Every row gives one point. The window is the flat piece filled in between its corners: a triangle in 3 columns, a solid with four corners in 4, and so on. A path goes straight from each point to the next, and from the last back to the first. List the points from which the path goes on through the window.
(in the rows, 100 means zero)

Window (4 x 4):
67  71  66  100
110  121  125  105
49  46  54  51
114  131  89  99
Path:
(1): 70  148  76  114
(2): 124  106  92  89
(3): 93  34  42  25
(4): 20  69  73  85
(5): 57  136  99  86
(6): 142  95  81  86
(7): 70  45  38  70
(8): 5  65  65  56
(9): 89  142  90  94
(10): 131  104  84  101
(11): 116  80  77  93
(12): 73  112  79  89
Through the window after points: 1, 3, 9, 11

Window (8 x 8):
107  146  76  130  14  140  88  132
62  100  91  87  126  107  35  80
63  138  128  64  187  72  98  114
42  70  116  80  172  58  87  150
126  77  138  95  53  92  153  96
82  106  84  65  154  21  85  113
91  136  84  184  54  110  112  91
57  132  56  123  21  135  130  86
Path:
(1): 77  91  136  94  62  89  121  99
(2): 95  143  141  88  5  84  99  108
(3): 103  111  71  128  77  125  109  119
(4): 93  93  61  98  110  99  82  92
(5): 41  118  184  75  106  77  63  99
(6): 41  109  160  98  108  51  70  91
(7): 93  92  56  68  138  107  97  130
(8): 115  88  62  87  117  77  133  111
(9): 48  138  156  107  98  37  53  97
(10): 59  117  112  116  77  59  108  93
(11): 101  122  76  127  110  89  96  109
(12): 96  97  99  76  173  87  89  126
(13): 41  154  115  108  72  77  99  106
(14): 79  132  136  108  35  59  80  36
(15): 85  120  81  98  113  122  80  110
(16): 154  100  89  114  81  101  153  99
Through the window after points: 2, 4, 8, 10, 12, 16

Window (11 x 11):
116  112  130  73  113  110  107  61  88  90  76
122  53  119  75  169  51  186  52  115  115  45
112  92  102  69  80  87  120  113  81  120  117
93  95  114  125  87  113  142  98  105  107  104
58  108  64  84  166  100  44  95  29  96  89
120  96  107  100  83  99  92  95  121  123  57
108  77  110  78  72  97  56  100  130  53  111
44  195  99  76  34  69  100  65  148  49  120
109  110  82  77  103  134  91  122  119  110  129
111  100  125  89  104  80  58  81  122  105  132
88  136  133  87  82  98  82  137  120  83  106
Path:
(1): 65  44  134  53  119  107  74  116  125  119  122
(2): 136  144  89  103  94  95  119  59  90  88  83
(3): 140  104  110  115  93  81  85  100  91  58  109
(4): 95  84  115  75  129  112  112  92  101  130  82
(5): 62  98  133  60  60  138  126  119  116  138  104
(6): 135  100  85  89  107  75  91  97  91  91  107
(7): 143  132  96  114  117  98  97  75  90  93  122
(8): 54  70  126  50  71  99  130  112  112  106  55
Through the window after points: 5

Window (12 x 12):
53  81  67  135  83  62  75  74  169  126  5  91
54  98  97  76  119  60  112  122  104  112  37  64
65  100  51  83  65  89  111  92  48  118  127  125
155  110  192  105  112  172  119  66  119  49  94  96
80  91  117  98  110  163  69  147  95  77  119  129
64  87  100  101  51  65  133  133  158  88  69  106
59  93  55  106  88  77  123  121  145  192  92  69
176  97  173  38  88  149  49  96  135  55  95  106
139  76  129  61  133  158  97  65  169  10  103  76
101  94  47  146  99  40  102  139  100  121  94  83
97  14  92  95  85  110  116  128  56  125  111  113
144  84  171  61  154  132  97  80  131  57  124  164
Path:
(1): 80  97  166  106  110  120  105  93  132  96  146  67
(2): 127  87  88  68  89  111  114  118  94  87  73  121
(3): 115  89  83  75  112  122  104  133  135  115  62  114
(4): 89  74  126  113  91  95  104  96  127  90  110  78
(5): 49  42  145  130  93  106  67  63  130  90  120  111
(6): 155  135  79  65  116  119  107  159  99  73  56  108
(7): 103  75  54  93  97  158  134  130  68  143  67  116
(8): 88  32  139  98  91  55  81  108  117  79  136  91
(9): 90  75  137  102  96  108  81  97  135  69  96  105
(10): 123  99  113  87  103  136  117  100  94  69  82  111
(11): 126  97  90  101  107  106  109  113  131  99  69  114
(12): 58  64  126  84  106  80  92  88  106  93  139  96
Through the window after points: 7, 11

Window (14 x 14):
76  102  48  133  96  86  83  81  157  79  98  49  68  125
74  72  82  142  70  83  114  91  56  92  69  95  79  90
105  142  82  125  91  102  82  71  195  120  144  135  105  81
93  128  94  127  101  101  114  96  74  96  99  67  64  144
69  151  100  77  87  55  111  110  121  80  81  96  95  108
103  119  89  124  144  90  82  70  67  102  81  105  83  89
95  114  125  97  95  113  82  72  101  113  99  105  103  82
100  95  75  75  121  98  102  89  73  113  99  88  120  127
115  106  86  69  87  103  87  93  94  85  120  116  85  101
76  80  101  94  103  76  107  129  121  102  131  90  88  129
70  104  98  93  129  85  99  124  65  120  168  59  136  102
116  89  125  115  88  72  114  64  101  101  131  81  133  80
141  126  119  118  68  98  77  123  110  100  92  112  96  116
83  87  93  97  108  122  108  127  109  74  135  114  118  106
Path:
(1): 86  108  104  113  94  96  92  73  105  95  112  101  100  120
(2): 107  119  94  116  99  91  110  99  102  105  110  75  87  100
(3): 105  99  78  93  94  105  119  127  90  132  100  88  103  79
(4): 90  103  86  90  121  87  84  64  92  86  107  91  112  144
(5): 76  108  100  105  101  81  97  85  86  96  127  100  112  110
(6): 102  115  75  91  92  86  118  148  112  99  55  64  71  93
(7): 112  106  91  96  111  105  114  115  97  90  107  78  88  95
(8): 86  111  95  112  82  85  79  66  91  101  112  116  108  107
(9): 83  126  82  119  86  88  88  76  109  86  125  122  92  120
(10): 97  115  97  106  104  95  103  105  131  112  117  89  97  101
(11): 100  94  83  103  100  104  114  105  116  114  119  92  99  98
(12): 89  128  97  109  103  72  74  91  112  85  127  108  105  116
Through the window after points: 1, 3, 5, 9

Window (14 x 14):
91  116  44  149  134  102  99  58  120  116  121  71  121  107
120  129  103  117  118  42  126  48  55  100  82  114  111  40
146  106  121  143  119  81  106  101  41  110  99  140  151  74
106  78  94  119  129  73  51  75  68  96  106  143  126  48
105  138  58  120  96  124  44  106  131  125  81  69  97  119
121  99  80  92  108  164  161  85  120  126  54  114  137  71
133  99  98  117  144  5  122  90  60  146  122  156  111  34
101  111  109  139  162  118  75  67  141  83  114  112  56  156
68  146  47  133  93  142  112  80  132  96  116  121  83  126
57  124  117  79  86  161  151  61  141  166  51  116  181  102
125  94  90  86  96  112  103  88  85  95  131  88  103  116
69  60  125  98  98  130  166  119  100  112  33  116  145  112
115  89  98  164  74  132  96  77  159  83  124  91  66  130
120  124  106  132  125  93  74  123  105  66  145  81  102  60
Path:
(1): 76  61  128  120  118  144  113  77  86  129  104  79  103  84
(2): 45  126  131  159  114  140  93  81  66  124  114  125  49  97
(3): 135  110  42  93  106  98  118  96  154  77  97  99  153  106
(4): 116  133  61  90  126  85  89  81  129  70  74  118  128  103
(5): 95  91  85  157  109  134  129  70  102  142  119  81  109  89
(6): 97  102  97  127  115  110  101  79  66  128  98  107  125  91
(7): 184  140  85  123  114  62  121  107  148  61  81  134  126  60
(8): 125  156  45  108  95  92  107  106  131  80  91  132  115  122
Through the window after points: 2, 4, 6, 8

Window (14 x 14):
100  136  134  141  134  71  157  137  105  99  94  113  135  94
58  77  123  114  72  87  139  160  98  85  57  60  142  72
138  101  147  74  127  104  43  32  62  152  117  97  133  122
171  97  94  73  91  143  63  85  65  110  123  79  48  128
99  155  149  112  75  63  108  145  131  96  90  70  148  37
50  96  125  93  118  133  69  80  131  135  95  58  57  94
116  114  62  95  109  98  38  34  88  137  156  103  124  141
150  87  85  86  123  90  59  134  88  125  94  151  106  87
78  108  132  145  105  38  125  155  77  129  105  57  115  40
52  111  138  90  126  110  92  167  87  86  127  64  119  79
131  95  117  74  90  61  157  126  90  121  144  155  133  56
137  104  88  93  142  126  42  5  66  98  125  96  110  72
119  139  98  103  113  105  141  135  81  159  104  99  167  48
73  119  139  142  82  152  31  51  67  124  120  96  98  92
Path:
(1): 141  58  103  134  113  122  95  75  100  116  132  86  121  82
(2): 157  78  119  134  138  99  84  103  99  101  144  84  146  82
(3): 95  137  121  90  93  89  94  109  84  118  99  96  121  79
(4): 70  143  111  81  85  71  104  92  46  128  93  63  111  90
(5): 104  77  131  131  116  99  78  116  120  110  115  90  108  75
(6): 135  75  123  147  120  114  96  98  129  112  107  118  135  56
(7): 47  149  125  46  81  52  111  105  42  126  121  87  128  89
(8): 81  167  98  66  108  71  43  68  68  139  125  110  121  129
Through the window after points: 8

Window (14 x 14):
66  130  111  98  126  120  141  108  70  79  56  91  97  166
68  72  102  138  100  195  123  78  92  95  101  104  125  126
136  107  109  46  119  89  160  132  116  74  115  124  92  52
114  142  66  106  83  99  151  89  55  93  130  93  88  90
128  121  53  63  132  65  113  69  78  121  85  92  141  91
94  95  46  81  105  146  147  166  137  95  130  80  101  91
134  100  126  101  104  123  71  85  159  78  149  35  179  70
130  114  139  148  129  132  97  78  119  176  73  39  121  112
101  140  104  86  56  60  52  58  117  95  86  125  131  64
95  77  136  104  76  136  52  104  103  86  142  75  101  90
101  59  120  136  75  69  104  100  127  124  131  74  173  75
128  96  85  101  57  116  130  124  70  101  136  126  158  103
108  113  109  75  78  102  110  117  69  45  66  101  102  56
102  73  77  127  68  105  109  120  111  58  76  127  69  136
Path:
(1): 101  131  100  116  111  121  97  110  95  84  88  117  134  93
(2): 106  62  98  65  80  107  134  64  112  107  121  65  107  101
(3): 111  97  106  63  54  87  104  74  131  84  83  85  119  98
(4): 103  121  85  131  135  131  112  152  50  65  148  110  123  54
(5): 114  119  86  119  146  98  103  121  96  103  113  126  97  77
(6): 100  108  102  87  64  133  117  86  92  85  81  81  120  113
(7): 113  88  113  88  71  113  122  103  103  103  82  88  105  122
(8): 103  100  88  123  113  126  98  118  115  97  120  95  130  85
(9): 85  113  95  131  108  136  108  126  97  68  120  123  137  83
(10): 116  89  84  87  84  116  135  99  105  105  99  81  86  111
(11): 123  70  89  65  41  109  96  82  150  110  92  59  98  80
(12): 84  145  127  134  125  108  75  103  60  71  140  124  141  93
Through the window after points: 1, 9, 11

Window (14 x 14):
80  79  79  61  88  94  119  47  74  181  69  89  127  93
95  45  33  94  116  63  76  118  111  103  74  115  109  102
64  76  179  179  20  85  110  47  34  68  99  103  125  44
88  134  108  80  103  73  65  117  28  115  50  108  109  65
78  100  142  84  76  111  16  69  97  144  142  62  107  97
137  88  59  100  138  69  121  56  97  109  80  96  150  91
81  126  91  87  83  126  86  61  125  145  63  111  114  133
61  119  80  5  96  143  98  70  172  66  128  150  124  135
131  113  59  65  39  106  118  105  76  137  76  107  141  93
68  122  79  108  84  115  153  126  101  76  134  120  131  80
115  47  85  122  116  95  159  107  78  32  74  81  105  102
117  108  107  61  96  60  139  78  131  129  64  107  102  108
126  93  67  87  180  14  128  69  70  55  122  108  88  185
153  75  83  136  100  92  74  101  36  106  106  103  30  47
Path:
(1): 98  105  64  95  100  59  94  80  72  100  76  99  94  86
(2): 108  110  114  78  122  77  103  99  63  101  87  112  120  117
(3): 91  74  140  98  98  106  100  77  72  132  84  139  142  128
(4): 93  115  72  85  93  83  110  81  105  99  79  92  112  95
(5): 95  120  64  95  82  87  125  53  80  71  94  76  137  89
(6): 118  43  135  121  130  62  113  110  73  98  86  129  83  116
(7): 101  91  142  63  83  121  118  159  63  142  81  151  171  97
(8): 119  98  30  107  92  61  108  23  116  80  86  57  64  106
Through the window after points: 1, 5, 7

Window (14 x 14):
89  68  110  96  88  42  96  110  85  121  96  125  122  113
151  115  63  140  139  123  135  93  126  82  89  110  102  74
127  86  81  137  104  121  43  132  75  78  70  59  116  132
105  68  105  98  51  71  97  84  112  108  74  95  90  138
70  37  130  70  71  79  103  75  81  115  94  107  89  78
117  120  75  131  120  118  142  107  147  55  140  74  118  88
114  142  84  121  121  141  80  62  111  111  83  83  156  96
138  115  25  119  117  81  121  77  106  95  158  80  79  85
105  104  93  171  133  124  64  96  130  120  92  81  107  109
58  76  102  97  61  116  88  91  67  139  93  143  103  129
112  69  112  100  46  95  79  107  106  136  107  124  113  82
89  117  61  111  105  109  45  112  122  86  70  94  103  101
115  91  5  162  105  97  128  60  122  84  134  99  129  68
107  84  61  105  113  119  78  140  114  127  63  52  117  123
Path:
(1): 114  119  72  143  96  87  112  98  88  100  69  77  132  45
(2): 63  116  132  112  41  110  95  99  86  108  63  69  65  93
(3): 111  53  69  107  110  88  99  80  105  104  114  112  123  95
(4): 110  63  68  114  107  123  49  107  173  101  100  99  122  137
(5): 97  107  95  113  75  85  100  97  59  105  72  88  94  101
(6): 124  129  53  154  88  88  114  100  113  85  89  79  98  46
(7): 97  55  43  117  127  124  112  67  128  94  151  110  146  138
(8): 110  83  47  86  109  125  63  82  130  82  108  144  122  118
(9): 99  104  91  144  101  86  120  102  93  114  95  64  100  94
(10): 102  109  88  138  69  71  79  120  81  127  77  56  93  70
(11): 97  72  100  89  112  130  95  90  117  97  105  138  120  145
(12): 94  78  82  114  98  113  78  95  116  85  110  92  113  110
(13): 146  144  83  126  77  63  146  106  81  134  78  66  99  103
(14): 107  125  55  152  81  125  114  142  116  121  55  68  102  51
(15): 115  91  75  112  122  101  81  67  112  91  135  105  124  136
(16): 106  82  71  105  122  139  41  106  138  91  108  104  87  168
Through the window after points: 2, 4, 6, 16
